Each row is a point. Each copy is the shape, with its points in the same order, turned, moved and blurred by noise. Say if it was mirrored as well.

Shape:
[[-17   1]
 [  6   7]
 [ -2 -21]
 [  5   6]
 [-18 -19]
 [-20 -22]
 [  6 -14]
 [-60   3]]
Copy 1:
[[ -1 -17]
 [-16   2]
 [ 14   9]
 [-15   2]
 [ 18  -6]
 [ 21  -6]
 [  3  12]
 [ 20 -55]]
Copy 1 is: only turned
Copy 2 (8 x 2):
[[ 12   2]
 [ -9  -6]
 [ 12 -22]
 [ -8  -8]
 [ 27 -10]
 [ 32 -12]
 [  7 -21]
 [ 46  30]]
Copy 2 is: mirrored

Shape:
[[ 35  14   2]
 [ -5 -20 -11]
 [-16  12   6]
 [-16  -4  15]
 [-21   2   6]
 [-27  10  -2]
 [ 36  11 -18]
 [-32  -8   6]
 [ 60   8   2]]
Copy 1 (9 x 3):
[[ -1  -3  37]
 [ -9  -9 -14]
 [ 27   0  -5]
 [ 16 -17  -8]
 [ 21  -4 -15]
 [ 28  10 -19]
 [-17  13  32]
 [ 25  -9 -29]
 [-19 -15  52]]
Copy 1 is: mirrored
Copy 2, 9 rows:
[[ 29  14 -34]
 [ -5  12   7]
 [  7 -23  -3]
 [  9 -13   6]
 [  4 -22   4]
 [ -5 -25  -5]
 [ 11  25 -39]
 [ -5 -19  17]
 [ 40  37 -40]]
Copy 2 is: mirrored

Shape (10 x 4):
[[  0   8  27  40]
 [-18  26   3 -54]
 [ 25   6 -42   0]
 [ 17 -23  -4  34]
 [ 35  35  24   2]
 [-15   5  37 -45]
 [-57   5   5   9]
 [-43   7  19  29]
 [  0  23   1 -20]
 [ -2  28 -12   3]]
Copy 1 (10 x 4):
[[-11  38   7 -10]
 [ 28 -51 -18 -25]
 [-53 -28 -11   4]
 [-38  16  15  22]
 [ -9  15 -46  -5]
 [ 48 -22 -12  -1]
 [  6 -12  39 -37]
 [  6  15  37 -31]
 [ -1 -26 -19 -16]
 [-26 -12 -11 -27]]
Copy 1 is: only turned
Copy 2, 10 rows:
[[-13  -2 -54  10]
 [-35 -21  15 -60]
 [ 42 -13 -15 -36]
 [ 26   6 -29  17]
 [-14  20 -51 -42]
 [-51   7  13 -31]
 [-35 -51 -11   9]
 [-33 -36 -34  18]
 [-13  -8 -12 -42]
 [  1 -23 -30 -36]]
Copy 2 is: only turned
Copy 3, 10 rows:
[[-16  24 -36  -2]
 [ -7  -8  47 -50]
 [  2  48  37  17]
 [-10  27 -17  35]
 [-51  39  10 -24]
 [-26 -34  21 -39]
 [ 35  -9 -25 -30]
 [ 18   2 -43 -21]
 [ -8  20  29 -21]
 [  2  34   9 -19]]
Copy 3 is: only turned

Shape (10 x 6):
[[-22  -2  34  -6 -22 -23]
 [ 18 -15 -29  -4  21  24]
 [-19  -9  22   0  -2 -39]
 [ 43 -11   0 -19   8  11]
 [  8   0 -43  -3   4  23]
 [ 49  22  20  20  27   3]
 [ 16  27  -5 -27  28  15]
 [ 20  -5  19  14  58  18]
 [-11 -19   8   1  -7 -47]
 [-14 -15  29  10 -24 -19]]
Copy 1, 10 rows:
[[ 25 -28  -1  10  33  17]
 [-19  32 -17  14 -22 -11]
 [ 13 -43  -7   5  13   5]
 [ -8  25 -46   4  -6  11]
 [-17  34  -5   6  -6 -29]
 [ 36  20 -40 -22 -34   9]
 [ 28  30 -38  23  -6 -22]
 [ 23  17 -25  21 -56  15]
 [ -4 -48 -10  -3  13   5]
 [ 12 -23   6  -1  24  28]]
Copy 1 is: only turned
Copy 2, 10 rows:
[[ 28  20 -37  -7 -16  -6]
 [-20 -13  43  13  -3   4]
 [ 15   4 -41  10  -6   3]
 [-48  15  23  12 -19 -14]
 [-15 -15  37  -4  11  17]
 [-37  -5   5  14   6 -60]
 [-14  34  28  13  22 -17]
 [-18  -9  27  48   5 -46]
 [  6  -7 -39  17 -15  13]
 [ 17  -3 -29  -9 -27  -8]]
Copy 2 is: only turned
Copy 3 (10 x 6):
[[-11 -25   9 -16 -32 -29]
 [  7  43 -31  -1  -1  20]
 [  9 -25  10 -31 -29 -10]
 [  0  25 -51 -23   0  -3]
 [ 25  31 -22  21   3   8]
 [ -6  -5 -28 -34  45   3]
 [  8  37 -10 -15  25 -23]
 [-15  27  -3 -42  30  28]
 [ 23 -24   0 -29 -38  -2]
 [-12 -27   1 -11 -36  -8]]
Copy 3 is: mirrored
Copy 4, 10 rows:
[[  7  -7  -9  31 -35 -24]
 [ -9  19   4  -6  35  26]
 [ 26   5 -16   9 -33 -15]
 [  8  13  38  10  23   5]
 [-25   4   6 -14  20  32]
 [ 48 -24  16  19  40  12]
 [ 15   2  19  30  13  44]
 [ 42  14 -10  21  52  19]
 [ 23   5  -9  -8 -32 -23]
 [  7  -7  -9  20 -16 -39]]
Copy 4 is: only turned

Shape:
[[-19 -31 -11 -17 -11  18]
 [  8  15  25 -12   0 -37]
 [ 15  -3  24   0   8   0]
 [-22 -23  10 -18 -14   1]
 [ 19  30 -18  14   4 -17]
 [-42 -24  19  41   4  10]
 [-31  -3 -14  -4 -38   5]
 [-34  32   3  42 -28   2]
 [  4 -21 -10 -11 -27 -13]
 [ 15  -3  45  15   8  -9]]
Copy 1:
[[-28  -2  45  20   5  -9]
 [ 24  17   0  -1 -23  34]
 [ 15  -4  20  -2  12  26]
 [-25   1  35  19  -7  15]
 [ 11   7 -16 -31 -11 -12]
 [-51 -23   0   9  20  31]
 [-47  19  20   1  -9  -7]
 [-53  28 -24 -28   7  13]
 [-13  -1  39 -14 -22   4]
 [ 13  -9   7 -11  15  52]]
Copy 1 is: only turned
Copy 2 (10 x 6):
[[-20  32   0 -26  23  -8]
 [-19 -22 -34  26   6 -13]
 [-22 -20  -2   3  19 -18]
 [-30  23 -11  -9  27  -2]
 [ 20 -26  -7   2 -18  -8]
 [-35   2  31  -3  16  41]
 [ -1  19 -20 -26  24  20]
 [ 19 -19   1 -10  16  53]
 [-20  10 -28 -24   3 -12]
 [-38 -43   5   7  17  -5]]
Copy 2 is: mirrored
Copy 3:
[[ 24 -17   7 -10 -19 -39]
 [ 10  42   9  16 -13  12]
 [-11  13   0   6 -21   7]
 [ 17   8  -2  -8 -19 -32]
 [  6   1  27   8  20  31]
 [ -9  11 -16 -52  13 -27]
 [ 22   0  12   3  19 -41]
 [-10  14   1  -1  57 -23]
 [ 15   5  39   5 -14 -22]
 [-27  33  -4  -7 -18   9]]
Copy 3 is: only turned
Copy 4:
[[ 39  -6   1  26  12 -11]
 [-22 -32  12 -22 -11   1]
 [ -7 -19  30  10  -5  13]
 [ 31 -17  10  10  -1 -18]
 [-29  18  -5  -7   7  23]
 [ 21  22  60   8  12 -29]
 [ 30  21 -10   6 -13 -22]
 [-12  49  20  -6 -23 -26]
 [ 32  -5  -5  -7  -4  10]
 [-12 -22  50   2 -12  10]]
Copy 4 is: only turned

Shape (12 x 8):
[[-12  16  15  27  -5  -4 -14 -27]
 [  6  23  -7   9 -28   9  11   0]
 [  3 -19   6  -4 -31   3   8  -3]
 [ 14 -24  27  35  -8  27  24  20]
 [-16  12   2 -12   6  -3  39  16]
 [ 11  -2  20  24  -7   1  25 -24]
 [ 24  24   9  28 -37 -19  -3   8]
 [ 11  -7  21 -21 -13  19 -22 -21]
 [ -7   0 -24 -25  23   4 -20   9]
 [-24  15 -19   8 -15 -14  12 -13]
 [ -8  12 -14 -11  25 -14  36 -29]
 [  8  21 -16  -9  -9 -21   5  29]]
Copy 1 (12 x 8):
[[ -3   6   5   6  -7  33  24   2]
 [  5  -5 -27  15  15  22  -3 -22]
 [  2   9  -6  25  29 -12   8  -4]
 [-28  14  -6  60  -9 -14   0 -17]
 [ 14  12   7  10   6  -2 -17 -50]
 [-14   6  -7  22   2   4  33 -29]
 [ 10   0 -46   9 -11   8  12   2]
 [ -2 -31  17  18  24  -2  14   9]
 [-12 -15  27 -22  21   0 -33  -8]
 [  9  20  -5 -10  20  28   4 -25]
 [ -5   4  21 -20  18   6  16 -59]
 [ 18   1 -24 -13  -1  -8 -27 -22]]
Copy 1 is: only turned
Copy 2, 12 rows:
[[-24  28  -1 -16  -4  -3   1   3]
 [  8   1  27  13  -1   7  19  -7]
 [ 13  -8  -9   9  -2  10  23  12]
 [ 24  -4  -9 -34 -27  34  20 -15]
 [ 46  -2  16  -8   7 -29   6  -9]
 [ -3   5 -10 -13  -3   1  13 -22]
 [ -8   0  26  -2  31  32  23  -6]
 [-15 -15  -1  -5 -17  -9  22  37]
 [ 21 -12  21   0 -15 -20 -33  34]
 [ 15  25  13  20   7 -13  -3  -1]
 [ 10  -3   1   8  -2 -47 -17 -20]
 [ 28 -13  37   2  25  -1 -10  10]]
Copy 2 is: only turned
Copy 3, 12 rows:
[[-41   3  20   6  -7  -6 -16  23]
 [ -9  -7 -15  21  20  12  -5  20]
 [ -5 -16 -19 -23  12   4 -17   8]
 [-32   6 -51 -13 -28  13 -19   1]
 [ 29  13 -20  16   0  17 -39  13]
 [-34  10 -17  -6   6   3 -46  19]
 [-27  -5 -22   7  24 -22   7  42]
 [-19  10  15 -33  12  28   3   5]
 [ 24  20  19   3   2  -8   4 -19]
 [  5 -18  13  22  11  -9 -29  15]
 [ 12  31  13  18  22   9 -59   0]
 [ 26  10 -22  16  17 -20   3  16]]
Copy 3 is: mirrored

Shape (13 x 9):
[[-40 -34   9  32  11  16  24  33  10]
 [-34  -9 -18  15 -13 -16  18  -5 -30]
 [  7  -1 -25 -15  -6 -36  49 -14  -5]
 [ 20  -6 -43  -8 -12 -24   3  -4  -1]
 [-21  13 -12  -7 -54 -34  -7 -10 -34]
 [-14 -32  -3 -30   7  18  11  32 -22]
 [ 38 -29   1  -1  28 -28  19  -5 -33]
 [ 36  -5   0  -1   7  11   8 -31 -15]
 [ 10 -31  47  25 -25 -40   8  19   1]
 [ 45  47   2   4 -10 -13   5  21   5]
 [ 32 -19  17   3  -7  17 -18  21  -7]
 [-16  -6   9  -7  -2  -9   2  20   5]
 [ 14  14  47 -33  28   0 -40  42   9]]
Copy 1 (13 x 9):
[[  1  22 -13  11  42 -33 -34 -32  -5]
 [-14  22   3  22  -8 -26  14 -23  22]
 [ 34  12  25  14 -43 -11  16 -20   7]
 [ 15  33   5   8 -40  14  -1   3  -4]
 [-23  10   5   8 -32 -22  37  25  20]
 [ 12 -11 -15  13   8   7 -30 -15  30]
 [ -3  -9   2   7 -46  19 -12 -55 -12]
 [ -8   3  34 -11 -18  31   1 -26 -11]
 [-23 -12   3   2 -21 -48 -25 -11 -44]
 [ 14  -4  -3  -2 -12  18  30  11 -59]
 [-16 -13  -4   0   8  24 -29   3 -29]
 [  8   1  -9  -2   4 -17  -6  -2  -7]
 [ 13 -40 -47 -46  14  15 -11   6 -34]]
Copy 1 is: only turned
Copy 2:
[[  0  34 -32  41  28  10  -8  12 -15]
 [-16  40  -8   0  27 -16  -8   4  39]
 [ 13  31  32   0  22 -28  37  -1  36]
 [-10  11   9 -16  -9 -31  38  12  28]
 [ -9  29  13 -38  20 -33 -19  38  53]
 [-42  22  20  20  32   6  13  27 -10]
 [-12   6  26 -14  14  34  37 -18  26]
 [ -6  16  33 -27  -7   1   8 -23  -2]
 [ 38  14  -8 -22  32  39   4  34  14]
 [ 25  -8  44   0 -40  -3  -1  27  25]
 [-14   2  14 -18 -11  26   2  27 -19]
 [  3   3   4  12  23  -7  -2  29   3]
 [ -8 -60  35  11  14  20 -17  42 -19]]
Copy 2 is: only turned

Shape (15 x 11):
[[ -6 -37  14  -8  -8 -24  15  14  -7 -13   6]
 [  3  11 -13  10   3  12 -13 -28  48   6  20]
 [ 10  -1   3 -29 -21 -11  12  -5 -14  10   0]
 [  3 -50 -17 -15  -5 -34  31  23  -3 -15  17]
 [ -2 -18  -4 -26  14 -16   6  48 -16  10  19]
 [ 22  32 -11   1 -12  19  -4   2   6 -26  -4]
 [-13 -27   8 -21  28   4  17  17 -16 -21  12]
 [ 23 -29   7  13  15 -38  29  17 -22  -5  11]
 [  6  -3  -8  16  -9  23 -13  -3  15   9 -20]
 [  5   9 -29   7   0   1 -15 -22   7 -16  -7]
 [ -4  -2  -7  -1 -16  12  35   6 -10   9  18]
 [-17  -9 -11 -10  24 -24  18  10 -22  -3  -2]
 [ 14 -15 -24  -7  -5  19  -3  -3 -19   3  15]
 [ -8  34 -12  25 -24  24 -41 -21   4 -10  15]
 [ 20   3  -1   3  -4  17 -21 -32  16  -1  14]]
Copy 1:
[[  4  13  -1   7  11  38  -8   2  11  -1  41]
 [-32  -7   7 -31 -32 -19  -1  -8  12  21   6]
 [-10  -9 -14   2  34   9 -10  -9 -13   4  20]
 [  9  22 -23 -16  16  35 -11   2  19 -20  60]
 [-29  31  -8  11  33  13   9  19   6 -19  51]
 [ -2 -15  -1 -19   9  -9  38   3  -5   0  -9]
 [-12  33  -8  12  19  25  -6  19  29 -19   8]
 [ 22  35 -15   3  10  21  -8  31  -9   1  48]
 [ -7 -21   8  14 -22 -17  14  -8   5  -2  13]
 [-12 -13 -10 -20 -24  -2   8   0 -13 -12  -4]
 [  1  21 -22   4  20 -12   4 -24   9   3  17]
 [-10  32  -5   6  11  16 -15   9 -11 -31  20]
 [-16  -4 -39   6   1  -4   9   2   7  -5  14]
 [-34 -13  -7  -5 -30  -1  42 -22 -15  20 -19]
 [-22 -20 -12 -11 -19  -6   2   5   3  27  -6]]
Copy 1 is: only turned
Copy 2 (15 x 11):
[[  0  23  30  -3 -27  31 -12  10 -15   2 -18]
 [  3 -38   1  22 -16 -36   2 -15 -24 -11   0]
 [-17 -10   3 -12 -11  35  12   2 -16   9 -11]
 [  7   4  41 -28 -46  35 -20  16 -23 -13 -12]
 [ -5  21  16 -31 -48  19 -15 -14 -21  30  -8]
 [ 17 -34   0  -8 -11 -13  28   4  17  22  -2]
 [ -9  25  34  -9 -31  -2 -11  14 -12  22 -36]
 [ 10  10  18 -26 -21  34 -37  -9   6 -11 -25]
 [ 23 -10 -14  -8   1 -20  23   2 -26  -1 -10]
 [ 11 -32  19  -7  10 -21   7   2 -16   4   4]
 [-16  -8 -10 -23 -29   4 -12  29  -3  -1  -6]
 [-15  26  27 -31  -7   0 -16  -7 -10   5  -7]
 [  3 -26   0 -19  -8   3  -8  16 -28  26 -19]
 [ 15 -30 -14  22  22 -34  10  14  -5  24  27]
 [  3 -38  -1  17  -4 -20   5  -6 -22  12 -20]]
Copy 2 is: mirrored
Copy 3:
[[  4   5  23  19   0   2  14  18  20  28  -6]
 [-30   9 -11  28   5 -53  -1   7 -17 -28  12]
 [-10 -11  12  -7  25   3   4  -2  -4  11 -11]
 [-19   9  33  37   2  21  12   7  35  28   5]
 [  4   6   8  13   8  17  29   0   1  42  34]
 [ 11  16  -9   9   1  -4 -24  -9 -24 -33   5]
 [ 15  26  29   0   7  -6  20  12  22  13  28]
 [ 15 -11  39  30 -21   8  28 -12  17  21   1]
 [ -8  -2  -7  -1 -17 -31 -27   9 -16  -5   7]
 [-22  12 -11   0 -15 -14  -7  -7   2 -31  -1]
 [-18   3  40   7   4   5   4  12 -26   4  11]
 [ -9  -1  15  -9 -11  12  32   8  21   1  22]
 [-23  24  16  -1  -4 -10  -4 -19 -16  11   5]
 [-16  38 -31  -6 -18 -27   0   8 -43 -30 -14]
 [-14  19  -2   9   4 -48  -5 -13 -14 -16 -11]]
Copy 3 is: only turned
